Each point is reached from the start by the listed moves, each made once or not at all, plus a little noise. Say if it took an odd or an even number of moves. Then give how often each move was made.
In the rows, zero is written as 128.

Moves:
(1): [182 108 150]
(2): [168 168 104]
Start: [139 113 131]
Points:
[194  95 151] -> odd (1, 0)
[139 113 130] -> even (0, 0)

Moves:
(1): [137 130 112 158 100 136]
(2): [107 156 108 156  83 140]
(3): [139 144 167 110 120 134]
(4): [105 123 152 133  99 146]
Start: [130 128 135 120 124 142]
Points:
[149 146 159 133  87 154] -> even (1, 0, 1, 0)
[127 172 139 162  45 169] -> odd (1, 1, 1, 0)
[107 158 113 150  78 154] -> odd (0, 1, 0, 0)
[106 170 162 164  13 184] -> even (1, 1, 1, 1)
[107 122 160 125  98 158] -> odd (0, 0, 0, 1)

Moves:
(1): [170 119 143 142 132 123 115  82 153]
(2): [143 138 123  81 125  95 129  94 115]
(3): [140 109 146 124 104 138 132 170 102]
(4): [111 167 109 154 115  99 121 121 123]
(5): [123 157 165 122 160  96 152 134 165]
(6): [147 131  99 139 148 133  99 151 100]
(7): [139 130  89 117 123 129 156 160 128]
(8): [111 120 132 117 118  99 101 133 133]
Start: [138 122 128 144 149 133 104 116 137]
Points:
[153 176 125 155 154  42 112 105 200] -> odd (1, 0, 0, 1, 1, 0, 1, 1)
[149 106 144  82 114  81  82 130 102] -> odd (0, 1, 1, 0, 0, 0, 0, 1)
[202 151 112  95 187  40  89 102 162] -> even (1, 1, 0, 0, 1, 1, 1, 1)
[145 198  77 106 172  18  95 140 133] -> even (0, 1, 0, 1, 1, 1, 1, 1)
[144 133 181  73 144  50 107 134 138] -> even (0, 1, 1, 0, 1, 0, 0, 1)

Moves:
(1): [155 126 125 133 139 131 159 119 137 103 132 126 134]
(2): [149 170 121 127 152 110 115 127 137 162 125 151 147]
(3): [122 127 195 119 122 136 148 124 111 136 100 143 146]
(4): [140 157 156 162 121 117 120 123 146 131 140 117 100]
(5): [126 122 142 114 161 136 115 124 147 130 137 127 125]
(6): [ 99 157 139 158 111 163 139 126 148 142 124 143 127]
(7): [ 88 108 130 104 115 115 149 125 123 155 139 105 138]
(8): [132 129 134 108 145 123 132 161 144  84 153 146 130]
(9): [124 123 148 119  95 140 152 104 160  98 123 145 106]
(10): [138  96 127 138 138 127 130 137 170 143 135 144 134]
(11): [113 141 110 135 141 124  85 124 125 121 161 145 171]
Start: [102 119 102 156 111 112 138 139 126 158 113 150 150]
Points:
[ 67  96 117 118 123 119 160  97 180 128 163 158 185] -> odd (1, 0, 0, 0, 1, 0, 1, 0, 1, 0, 1)
[109 106 225 170 107 129 159 113 222 155 108 189 121] -> odd (0, 0, 1, 1, 1, 0, 0, 0, 1, 1, 0)
[150 165  88 160 143  98 156 132 141 170 111 171 176] -> even (1, 1, 0, 0, 0, 0, 0, 0, 0, 0, 0)
[ 99 142 192 165 117  72 158 137 176 249 115 170 178] -> odd (0, 1, 1, 1, 0, 0, 1, 0, 0, 1, 0)
[ 58 124 166 175  68 126 191 149 247 143 159 183 119] -> even (0, 0, 0, 1, 0, 1, 1, 1, 1, 1, 0)

Moves:
(1): [134 129 145 116 130 116 136 139 128 119 118 124 122 106 127 122]
(2): [135 164 132 119 141  92 134 131 136 136 127 113 143 133 132 144]
(3): [138 127 125 147 112 124 126 134 141 117 138 127 138 123 126 125]
(4): [148 126 146 140 140 147 127 120 137 119 120  95 123 144 143 111]
(5): [127 132 143 130 114 123 109  95 124  99 118 164 137 141 121 131]
(6): [117 137 136 120 121 171 132 146 138 149 109 119 151 113 116 116]
(7): [128 129 116 122 101 119 146 137 134 125 100 129 125 150  93 116]
(8): [133 146 122 151 141 138 134 151 123 130 136 122 120 126 105 132]
(9): [150 133 135 117 134 147 121 135 141 111 109 131 118 134 128 161]
(10): [145 125 124 117 133 128 139 137 118 117 143 141 137 135 135 106]
(11): [119 145 114 130 132 147 167 119 144 116 138 135 123 128 154 135]
(12): [144 125 117 132 135 141 134 112 101 124 115 126 139 124 118 139]
(13): [116 127 134 125 146 131 133 122 134 107 147 122 144 123 112 123]
(14): [124 127 151 128 109 124 127 136 117 115 132 118 133 132 141 141]
Start: [136 139 137 137 117 124 113 121 106 115 133 125 143 146 116 135]
Points:
[137 199 145 144 122 159 151  82 127  66 131 133 221 134  98 150] -> odd (0, 1, 1, 0, 1, 1, 0, 0, 0, 0, 1, 1, 1, 0)
[194 140 157 119  95 132 131 107 102   7  94 163 176 157  52 137] -> even (1, 0, 1, 0, 1, 0, 1, 0, 1, 1, 0, 1, 1, 0)
[165 174 195 141 134 112 111  69  87  45 124  97 196 176 115 152] -> even (0, 1, 0, 1, 1, 0, 0, 0, 0, 0, 0, 1, 1, 1)
[167 182 140 127  87 118 152 153 119 116  71  95 196 126  60 128] -> even (1, 1, 1, 0, 0, 1, 1, 0, 0, 0, 0, 1, 0, 0)
[150 203 145 159 135 112 180 154 123  58 198 105 187 149 125 144] -> odd (0, 1, 1, 0, 0, 0, 0, 1, 0, 1, 1, 0, 1, 1)
[221 189 140 154 147 138 158 146 118  45 112  79 177 187  54 139] -> odd (0, 1, 1, 1, 0, 0, 1, 1, 1, 1, 0, 1, 1, 0)

Moves:
(1): [160 123 130 132 113 159 114 120 128 131 124 124 123 126 141 147 112 138
 140 109 116 137 114 162]
(2): [125 136 130 137 128 131 149 131 148 112 114 150 141 116 125 105 111 141
 151 137 132 117 116 137]
(3): [136 118 131 127 137 130 152 140 124 127 130 114 122 141 154 127 131 134
 127 124 132 118 133 115]
(4): [119 114 130 132 133 137 125 128 106 140 149 128 126 133 138 118 130 140
 110 138 105 119 127 125]
(5): [105 121 135 129 153 114 131 132 156 115 132 137 139 124 143 146 120 133
 143 124 108 121 125 138]
(6): [106 122 118 115 138 142 126 128 108 127 127 139 135 157 120 108 138 139
 137 134 143 135 107 138]
(7): [124 116 111 138 104 115 159 135 134 133 125 138 141 122 130 135 132 131
 119 125 109 143 112 121]
(8): [135 128 116 134 131 114 119 146 121 124 132 134 129 135 137 131 131 121
 126 132 127 123 131 138]
(9): [130 112 123 118 124 136 118 152 141 119 125 144 146 123 124 112 139 132
 121 123 136 132 139 124]
(10): [132 143 135 129 123 130 125 120 139 138 135 125 139 139 131 120 139 123
 127 131 126 135 121 142]
(11): [142 129 123 133 130 142 141 120 119 111 156 122 134 136 131 129 129 134
 133 135 134 142 107 109]
(12): [129 145 140 118 120 119 130 124 120 148 127 157 141 108 145 133 126 149
 125 125 129 127 121 123]
(13): [128 133 138 133 131 123 131 134 127 117 133 138 149 155 104 143 139 133
 138 126 121 110 133 127]
(14): [131 104 125 137 128 122 118 118 127 130 101 135 133 138 136 135 135 135
 123 148 134 139 121 114]
(15): [123 119 105 121 141 119 120 128 131 121 132 115 152 132 132 128 120 141
 116 118 137 121 127 135]
(16): [121 149 123 130 120 137 118 127 125 143 116 126 134 125 145 149 132 136
 131 134 123 116 121 112]
(17): [136 142 122 135 135 130 136 124 113 124 114 125 147 133 151 128 156 110
 115 147 109 137 145 132]
(18): [132 126 127 128 108 117 127 127 124 111 139 115 118 128 121 124 141 136
 140 130 118 139 130 142]
(19): [115 140 122 141 130 115 125 112 131 116 125 129 131 147 135 113 128 119
 134 111 129 132 131 115]
(20): [106 125 143 137 122 125 139 126 118 126 119 125 150 126 136 145  94 120
 154 143 151 135 128 118]
(21): [129 127 120 145 136 136 134 133 129 139 135 132 130 126 125 135 141 131
 127 116 141 123 132 128]
(22): [114 143 125 145 126 127 132 127 126 122 125 118 139 131 130 131 119 137
 109 121 150 143 128 130]
(23): [132 130 119 126 131 132 126 139 142 136 125 136 129 137 123 133 119 134
 132 141 129 142 149 133]
(24): [111 118 121 124 113 136 145  94 146 117 126 140 115 131 140 131 135 113
 106 131 137 116 140 134]
Start: [ 94 117 138 132 142 129 123 123 145 127 119 116 128 138 135 140 124 154
 139 107  95 144 142 137]
Points:
[ 86 139  89 199 130 173 147 105  89 155 114 170 232 221 197 181 167 228
 120 125  76 202 103 114] -> even (1, 0, 0, 1, 0, 1, 1, 0, 0, 0, 1, 1, 1, 1, 0, 1, 1, 0, 1, 0, 1, 1, 1, 0)
[ 42  88  82 186 121 121 163  74 171 114 158 113 189 167 200 181 165 210
  82 125  80 163  99 135] -> even (0, 0, 0, 1, 1, 0, 1, 0, 0, 1, 1, 0, 0, 1, 1, 1, 0, 1, 0, 0, 1, 1, 0, 1)
[ 74 132 115 170 102  91 162  98  90 101 111 151 219 199 200 133 166 160
 169 159  96 224  90 114] -> odd (0, 0, 0, 0, 0, 1, 1, 1, 0, 1, 1, 1, 0, 1, 0, 0, 1, 1, 1, 1, 0, 0, 0, 0)
[ 32 109 133 143 155 139 114 107 154  99 104 144 220 197 185 144 125 173
 192 139 128 182  91  94] -> odd (0, 0, 0, 0, 1, 1, 0, 0, 1, 1, 1, 0, 0, 1, 0, 1, 0, 0, 1, 1, 0, 0, 0, 0)
[100 125 136 181 123 142 162 131 103  53  89 159 249 223 206 126 135 214
 190 132 135 188 105 139] -> odd (1, 1, 1, 0, 0, 1, 0, 1, 1, 0, 1, 1, 1, 1, 0, 0, 1, 1, 1, 1, 0, 1, 0, 0)
[ 83  97  75 152 128 144 152 104 159  44  95 179 182 211 172  85 182 162
 152 169 113 189 149 143] -> odd (0, 1, 0, 0, 0, 1, 0, 1, 1, 0, 1, 0, 0, 1, 0, 0, 1, 1, 1, 0, 0, 0, 1, 1)

Moves:
(1): [133 134 129 133 114 127 137 133 152 125 120 126 132 138 131 115 133 132
 133 140 136 133 127 139]
(2): [123 125 140 133 140 116 114 145 122 116 112 129 136 132 140 124 126 148
 115 118 139 127 117 113]
(3): [131 128 125 117 126 137 125 119 126 111 115 138 111 128 125 108 144 129
 120 126 110 136 130 129]
(4): [140 137 142 136 128 135 122 139 122 148 128 136 129 126 123 130 138 129
 136 143 130 121 128 127]
(5): [143 146 116 131 126 129 130 128 133 128 122 127 135 118 115 134 113 114
 112 135 134 121 124 112]
(6): [128 126 129 114 141 130 122 132 141 141 136 134 124 125 132 125 126 121
 119 126 126 138 116 135]
(7): [128 134 134 115 126 136 130 117 131 123 119 134 129 144 125 138 133 123
 119 126 122 117 125 133]
(8): [122 124 157 126 142 127 138 134 126 124 138 135 137 120 125 126 109 115
 126 140 100 127  99 125]
(9): [121 140 126 131 141 124 138 126 128 125 133 137 125 135 124 116 134 128
 133 126 132 116 122 125]
(10): [129 141 145 113 124 103 124 126 136 137 125 131 134 129 124 103 104 119
 119 130 142 121 142 135]
(11): [128 135 130 134 122 120 134 123 117 133 123 130 131 123 127 138 138 138
 139 120 124 134 121 121]
(12): [138 124 136 134 110 124 126 126 138 127 129 138 104 127 118 131 129 132
 128 118 123 133 122 120]
(13): [113 134 114 130 107 129 107 147 132 126 126 138 130 125 109 130 123 106
 129 114 119 121 119 120]
(14): [144 128 137 124 136 128 135 125 116 128 138 130 141 144 118 121 131 122
 130 112 131 132 129 127]
(15): [114 128 128 115 133 110 123 127 133 116 123 136 132 130 117 135 122 140
 131 144 133 139 143 116]
(16): [127 136 131 131 134 137 125 115 134 115 127 129 135 118 112 130 124 133
 133 133 132 133 121 149]
(17): [136 118 120 124 131 132 133 140 126 133 119 119 122 134 124 133 125 139
 132 133 120 126 121 137]
(18): [138 124 128 141 128 114 133 117 156 132 118 103 129 118 128 124 156 145
 138 124 126 114 122 127]
(19): [119 122 120 129 141 157 136 117 129 124 125 123 120 133 141 122 109 141
 149 115 113 122 148 116]
(20): [124 118 136 130 123 132 131 117 124 133 131 129 134 134 124 111 122 142
 123 140 130 127 121 112]
(21): [128 122 139 115 143 135 150 136 125 124 116 125 124 124 125 125 129 124
 132 130 144 120 131 114]
(22): [119 110 117 135 139 126 147 135 139 146 128 157 134 122 121 138 122 133
 127 114 123 134 135 133]
(23): [120 131 134 129 125 137 147 135 125 126 128 116 120 125 113 131 130 135
 115 125 120 143 135 121]
(24): [133 138 125 115 133 133 134 131 123 125 145 135 132 105 136 134 131 144
 135 125 133 114 142 126]
Start: [131 137 129 127 122 116 137 135 137 123 108 135 134 129  90 125 130 113
 129 127 133 141 125 139]
Points:
[100 125 169 106 133 145 135 152 145 107  92 227 129 121  57 117 101 160
 129 112  75 123 117  74] -> even (0, 1, 1, 1, 0, 0, 1, 1, 0, 0, 0, 1, 1, 0, 1, 0, 0, 0, 1, 1, 0, 1, 0, 1)
[122 156 195  77 169 128 160 134 180 106  82 169 134 120  66  62  90 116
 145 172 122 150 131 145] -> even (1, 0, 1, 1, 0, 1, 0, 1, 0, 1, 0, 0, 0, 0, 1, 1, 0, 0, 1, 0, 1, 0, 0, 0)
[154 108 167  91 190 137 195 125 177 120  82 161 137 124  49 114 151 120
 123 110  91 135  75 168] -> even (0, 0, 1, 0, 0, 1, 1, 1, 0, 0, 0, 0, 0, 1, 0, 1, 1, 1, 0, 0, 1, 1, 0, 0)
[155 161 186 108 133 122 202 138 186 132  86 204 128 125  42  77 148 127
 176  82  93  91 119 108] -> even (1, 0, 1, 1, 0, 0, 1, 1, 1, 1, 1, 1, 1, 1, 0, 0, 0, 1, 1, 0, 1, 1, 0, 1)
[142 134 159  75 137  82 170 168 158 134  83 209 130 114   7 107  82  85
 109 106 102 159  92  99] -> odd (0, 0, 1, 0, 1, 1, 0, 1, 0, 1, 1, 1, 1, 1, 1, 0, 1, 0, 0, 0, 1, 1, 0, 0)
[136 149 121 143 109 101 132 137 185 132  94 141 109 110  39 127 163 130
 154 100 109 129  64 148] -> even (0, 0, 0, 0, 0, 1, 0, 0, 1, 0, 1, 1, 1, 0, 0, 1, 1, 1, 0, 0, 0, 0, 0, 0)
[158 159 180  93 149  62 149 128 151  95  50 138 163 142  50 101 121 137
 103 127 111 126  89 107] -> odd (0, 1, 1, 0, 1, 0, 1, 1, 0, 1, 1, 0, 0, 1, 1, 0, 1, 1, 0, 0, 0, 0, 0, 0)
[150 156 189  81 178  91 200 187 110 124  76 184 158 100  31 112 103 149
 105 128 126 142 132  81] -> even (0, 1, 1, 1, 1, 0, 0, 1, 0, 1, 1, 0, 0, 1, 1, 0, 1, 0, 0, 0, 1, 1, 1, 1)
[137 193 151  90  95  73 144 128 193  97  75 162 156  98  42 100 126 111
 123 142 105 111 114 115] -> odd (1, 0, 1, 0, 1, 0, 1, 1, 0, 1, 1, 0, 1, 0, 1, 0, 0, 1, 0, 0, 0, 0, 0, 1)
[104 118 177 107 124 110 143 172 167 119  89 192 117 109  23  74  79 130
  78 107  80 169  67 135] -> even (0, 1, 1, 0, 0, 1, 0, 1, 0, 1, 0, 1, 1, 0, 0, 1, 1, 0, 0, 1, 0, 1, 1, 0)
[124 157 176 132 169  78 183 143 177 132  65 152 164 104  24  90 117 168
 104 151 182 123 130  88] -> even (0, 1, 0, 1, 1, 0, 0, 0, 1, 1, 0, 0, 0, 0, 1, 1, 0, 1, 0, 1, 1, 1, 1, 0)
[181 132 129 154 152 140 218 147 191 154  74 145 119 143  49 107 144 146
 167 110 138 106 127 111] -> odd (1, 0, 0, 1, 1, 0, 0, 0, 1, 0, 0, 1, 0, 1, 0, 0, 1, 1, 1, 0, 1, 1, 0, 0)
